Every row gives one point. A path goes straight from each point to the next, and from the last back to the first. The post is the endless flat space through its rows: a point in 2 columns, a line in 3, a plane in 4, and so on, so that a path can go around it. How many times does the path go around the post? Going back the other way cancels.
(in the rows, 128 means zero)

Post, one row:
[[143 127]]
Path (24 x 2):
[[150 199]
 [ 92 140]
 [ 93 183]
 [155 173]
 [157 174]
 [109 209]
 [ 96 120]
 [132  53]
 [172  68]
 [183 129]
 [160 140]
 [172 109]
 [135  94]
 [109 119]
 [ 75 142]
 [129 101]
 [170  44]
 [174 142]
 [154 182]
 [118 156]
 [ 75 116]
 [125  62]
 [162 100]
 [188 152]]
Times around: 2

Post:
[[131 179 107 164  92 156 114 175]
 [112 156 147  93 152  98  94 114]
 [ 82 106 136 149 169 123 139  83]
 [131 126 127 122 128 113 127 129]
 [101 124  34 147 188 123 117 161]
 [128 135 134 103 133 141 195 167]
 [107 110 120  80 150 145 147 134]]
Path:
[[ 81 100 111  76 161 111 176 161]
 [123 121  83 141 116 119 162 137]
 [ 85 113  67 136 152 164  59  62]
 [121 126 118 112 195 150 108 144]
 [119 148 135 190  89 143 109 139]
 [ 50 108  23  75 213 108 124 147]
 [ 78 165  99 152 187 114 143 100]
 [115 145 110 172 165 111  85  81]
 [101  90 170 171 102 120  67  13]
 [ 60 190 140  78 173  78 156 163]
 [137 114 126  95 129 150 232 249]
 [129 123 105 177 141 119 100 134]
 [133 158 127 118 190  89 118 101]
 [ 78 138 121 138 198  69 167  91]
 [105  85 106 142 104 164 157 136]
 [ 79 119 128  60 202 122  65 124]
 [111 117 160 161 238  73 117  72]
 [116 105  64  83 142 163 121 225]
 [ 95 132  77  88 179  75  97 135]
 [ 92 135 103 125 144 144 119  86]
 [115 137 117 103 246 104 130 102]
 [132 160 182 143 147  98 182 148]]
Times around: 1

Post:
[[157 144 102 203 122 125 119 165 147 164 137 113 143 107 148 183 124  83]
 [ 83 207  60  68 142 143 148 120 134 133 162 153 153 133 137 106  62 128]
 [147 158 131 138 218 152 135 123 122  96 132 125 143 150 111 158 113 130]
 [119 115 119 138 192 142 173  86 156 155  99 101 108 133  98 145 105 124]
 [ 93 174 101  96 162 167 133 128  77 173 146 152  85 142 178 114  79 136]
 [125 137  82 246 137 137 132 113 139 132  93 141 105 154  90 158 122 141]
 [136 123  76  79 164 140 123  59  79 119 164  98 146 118 126 115  66 145]
 [ 69 120  70  95 136  99  85 122 131 132 167 114 101 149 177 128  34 140]
 [130  66  99 137 105 120  74 102 183 119 187 145  49 148 124 188 188 141]
 [ 65  67  19  82 108 123  40 132 115 137 140 130 136 142 122  97  92  93]
 [107 131 168 196 155 142 165 144 142 131 187 146 163 137 101 127 116 120]
 [165 162 155 193 124  90 116 118 125 169 118 133 112 162  74 175 138 127]
 [113  34  83 144 106  90  77 110 152 126 133 149 124 135 152 212 180 174]
 [ 55 160  84  76 160 132  83 103  99 129 156  95 150  68 152 100  91 162]
 [167 168 173 146 139 136 152 128 160 109 103 158 105 127 139 102  98  90]
 [135 171 134 184 123 170 186 164 108 106  96 106 109 163  86 170  71 118]
 [174  50  90 108 119 146  52 143 165 156 128 145  77 133 129 172 128 188]]
Path:
[[247 181  38 118 132 143 166  85 154 118  47 212  21 189 121 116 108 147]
 [199  39 141  71 134 119  30 184 117 122 128 116  76  66 164  94  26 101]
 [102 233 191 184 166 105 140 123 113 135 167 120 193  82 132 165 115 137]
 [ 81 123 125 208 107 131 131 122 153 179 196 130  99 149 182 200 104 130]
 [158 184 147 129 170  98  73 130 128 153 101  52 124 111 157 140 125  64]
 [165 207 140  83 179 143 126 120 121  99 185 128 170  85 139  74 134 157]
 [164 152  71  78 132 167 132 153 137 192 144 128  83 133 101 135 115 115]
 [ 47 181  67  92 156  85 112 114 151 137 139 147  88 161 132 114 101  80]
 [ 96 135 218 210 156 119 144 162 122 209 243 152 110 114 186 158  90 128]
 [ 94  77  75 177 161 143 121  85 172 114 134 126 106 195 119 219  52 198]
 [159 131 145 211 159 141 120 101 144 108 143 130 123 148  79 174 159 111]
 [136  54 102  47 173 147 104 140 161 134  58 139  50 150 220 229 131 120]
 [144  52  89 160 117 132 100  81 209 167 166 140 104 141 137 185 115 166]
 [134 209  58 142 183  83  81  77  67 102  86  56 233 120 115 121 128  96]
 [125 166 109 208  87 130 183 159 160 104  78 147 114 135 102 147 140 133]
 [171 112  48 114 116  86  89 114  42 129 136  69 152  91  75 163  62 133]
 [140  76  51 169 168 160  90 108 119 103 120 161 105 121  99 174 114 206]
 [167  98 163 158 188 104  83  86 132 136 101 136 141 107  97 174 136 157]
 [172 195 182  69 125 139  67  94 146 122 178 166  74 155 134 147 171  70]
 [118  70  92 155 125 153  84 117 164 141 116 124 158 154  54 146 151 166]
 [ 88 149  89 165 107 155 169 117  77  95 154 121 161 131 115 177 154 158]
 [ 72 118  24 142 132 119 121 138 147 143 123 103 123 158  72 192 134 149]
 [160  55  35  97 168 161 128  65 115  34 110 155 137 152  77 158 128 169]
 [133  95  33 172 136 155 110 100  73 148 129  85 100 129 134 232  83 205]
 [162  88 121 130 219 158  46  81 138 172  77  88  66 129 161 185 129 116]
 [132 116  79 216 104  81  69  52 107  99  26  36 134 154 116 183  63 184]
 [139 113 129 192 141 130 129  96 136  73 189 127 144 133  99 164 170 167]]
Times around: 4

Post, 17 rows:
[[152  98 194 104 131  64 143 121 141 182 126 143 111 119 105 119  98 112]
 [ 91  84  76 135  91 115 171  88 186 206 105 107 113 159 136 156 128 102]
 [138 114  96 128 105 159 152 150 121 134  54 127 114 110 204 151 106 140]
 [203 115 112 147 107 126 130 127 145 161 164 149 128 143 128 143 122 103]
 [164 117 210 102 159 104 110 195 145 127 140 122 187 132 110 119 164 193]
 [165 158 196 143 117 151 115 192 159  91 113 127 129  87  58 133 151 154]
 [100 134  79 166  87 219 139  92 135  83 129 146 120  87 153 111  94 164]
 [132 109 187 174  97 105 120 114 168 184 114 127 151 186 131 178 119 144]
 [132 118 195 162 111 107  91 204 122  66 145 157 152  97  92 134 170 142]
 [104 122 111 125  78 178 147  60  87 128  95 113  76 167 153 116 142 148]
 [144  89 151 172 155 101 131 127 127 183  94 167 135 164 143 112 145 114]
 [176 128 205 161 192 127 120 166 127 119 170 119 123  93  97 179 157 188]
 [103 181 102 146  70 162 169  47 114 158 118  94 127 121 183 130 113  68]
 [158  97 104 126 104 124 160  29 114 159  81 157 134 151 128 156 117 141]
 [ 85 170  44 148  88 181  82  57 150 148  79 141 116 112 177 132 119 146]
 [ 92 178 114 137 139 225  89 161  92  90  97 187 112 137 131 151 131 117]
 [121  82 133 135 106 209  69  92 119  75  77 124 143  96 166 128 158  98]]
Path:
[[126  70 113 149 115 139 107 147 142 145 143 174 134 157 246 117 127  95]
 [ 77 170 169 109 129 160 157 172  67 106  78 187  87 171  97  80 117  86]
 [140  87  84 140  48 144 134 121 126 150 139  79  93 156 115 142 159  89]
 [188  76 198 210 178 116 159  67  98 221 158 169 114 101 110 233 110  77]
 [ 89  83 132 132 161 155 119 193 171 168  99 164 159 166 212 152 103 242]
 [204 124 103  73 159 140 151  87 145 119 139  95 132 125 208 116 123 204]
 [ 99  98 178 204 126 178  67 161 136  91 134 110 145 121 168 132 101 123]
 [ 93  77 143  85  78 143 104 165 228 187  66  71 183 194 140 167 141 247]
 [105  88 218 162 131 167 172 157  95 116 121 132  98 151 108 152 158 122]
 [150 143  96 139  69 165 116  48 201 158  80 107 108 138 183 159 105 204]
 [134 103 128  92 198 194  44 192 196 200  94 223 143 209  84 187 151 219]
 [144  63  97 120 129  95 160 189 131 140 142 170 160  82 109  97 122 135]
 [101 132  83 180  65 197 114 103  94 111  83  79  62 151 174 174 138  72]
 [152 100 213  23 112  87 144  53 105 125  79  41 174 136 181 103 191  69]
 [ 70 146 176 136  59 112 107 112 158 112  95 110  88  96 118 103 200  88]
 [141 130 128 159 110 143 150 117 123 182 138 159 108 155  86 148 160 182]
 [159  99 136 153  74 157 177  91  42 111 103 104  94 154 122 134 109 120]
 [114 126 136 180 120 101 157  93 144  79 176  74 135  96 136 141 109 211]
 [114 126 147 144 145 130  92  41 123 144 128 200 160 162 192 108 151  90]
 [ 79 108 187 103 112 109 110  89 124 122 150 155 143  82 117  47 129  97]
 [124 191  79 154  73 210 126  34 163  43 129 192 187  86 138 142  64 154]
 [164 151 130 195 202 186 137 134  65 128 144 121 119 176 148 147 142 112]
 [117 121 178 239  92 201  92  33  96 119 216  79 143 116  77 225 174 112]
 [161  69 158 165 146 180 121  31 100 120 155 141 151  85 186 125 123 194]]
Times around: 1

Post, 17 rows:
[[153 104 162 155 154  96 136 138 150 125  85 152  91 139  56  96 153 137]
 [109 100 149 139 112  79 164 140 148 153  70 125 130 152 109 126 149 145]
 [101  99 119 152 127 178  93 117 112 123 173 101 133  60 188 159 119 148]
 [132 130 132 137  82 126 136 177 189 147 114  76 127 153 101 102 129 124]
 [100 148 129 122 107  98 106 141 145 114 143 101 148 119 101 117 163 138]
 [113 172 213 155 125  95 154 169 128  82 115  98 165  71 155 142 142  87]
 [ 99 117  91 128 165 153 126  98 136 111 140 124 107 140 163 105  88 115]
 [142 117 127 169 117  78 188 202 120 113  52 105  95 106 101 103 183 102]
 [153 156  84 131 181 152 152  95  98  98 146 152 133  94 169 185  76 132]
 [137 109 150 139 141 154  94 141 113  93 169 103 116 131 200 151 127 154]
 [126 145 160 119 159  80 184 184 117 140  56 104  72 127  94  81 148 138]
 [101 136 140 164 131 131 100 143 108 139 202 130 131 132 135 141 119 103]
 [145 134 163 114 156 139 138 171 167 141  76 116 122 159  87 146 170 122]
 [120  91 146 136 105 161 115 147 107 157 138 106 190 149 132  91 148 139]
 [105 121 118 108 111 176 124 104  75  75 151 125  93 126 184 153  79 132]
 [102 109 166 137 163 100 171 214 120  60 136 117 141  86 124 192 115  96]
 [157 119 124 115  88 152  70 147 120 134 155 156 161 111 180 129  90 103]]
Path:
[[117 139 103 109  71 165 106 186 137 146 120  86 142 126 142 130 190 114]
 [178 135 143 181 161  98 141  81  82 184 116 172 142 163 124  23 154 121]
 [172 120 149 168 160 107  86  52 132 137 132 146  99 103 147 108 147 125]
 [139 101 126 145 101 138 122 126  80  83 112 111  92 109 109 198 108 135]
 [ 64 142 177 165 138 154 107  78  71  99 150 110  88 105 134 153 118 129]
 [ 69 116  46 179 150 136 104 154 126 128 219  71 123  48 132 127 124 106]
 [181 160 167 116 249 134 114  91 156 154  95 202 129 150  64 151 152 108]
 [ 67 120 171 146 116  96 134 111 130 137 158 156 180 127 137  77 117  86]
 [131 149 116 183 182 127 147 136 169  97 163 116 128  89 137 173 135 133]
 [189 118 193 156 124  77  93 146 146 111  95 214 148 128 124 170 120 134]
 [ 89  92 191 159 223 111 156 144 109  29 104  63 107  93 103 185 162 144]
 [110 111 150 145 114 117  90 108 161 143 147  51  50 100 190 138 129 147]
 [148  65 176 129 125 123 110 190 122 113 150 146 120 164  73  80 185 124]
 [130 188 116 121 152  75 155 102 124  51 167 136 108 122 140 119 106 141]
 [ 33  77 212 125 107  87 140 184  70  88 132  28 101 109 178  52 172 113]
 [ 89 101  91 128 115 127 144 116 161 126 115  41  93 167 111 105 137 171]
 [101 133 126 108  84  95 101  66 141 126  73 164 156 119 129 171 101 154]
 [130 112 186 125 136 110 140 155  92  99  92 178 118  62 128 146  81 117]
 [149  83 122 189 134  94 137 189  91  97  76 122  99  67 158 189 141 109]
 [ 77  90  87 129  83  99 132 115 126  73 106  94  87  91 138 120 122 133]
 [111 115 110 189 163 103 136 122 109 182  92 126  80 146 107 169 184 142]
 [114 193 144 111 160 131 158 156 157  81 140 150 152 173 122 167  72  58]
 [149 178 144 135 173  72 125 131 166 153  91 191 122 116  89  88 196 132]
 [156 101  94 139 138 214  84 196 141 137 173 126 120 158 168  95  96 136]
 [147 145 104 149 123 104 147 169 111 155  82 122 151 134 157 131 132 153]
 [172 118 131 183 193  44 186 163 131 118  74 147 125 105 121 140 104  98]
 [ 99 152  98 122 102 103 165 197  69 159 130  64  80 140 121 138 179 100]
 [ 61 158 129 109 109  92 174 137  84  84  52  55  57 106 136 108 140 101]
 [163  71 142 154 168 118  83 215 163  89 127 161 129 116  91 184 127 112]
 [ 65 167 199 150 125 151  94 161 111 131 158 107 130 100 140  61 140 115]]
Times around: 0
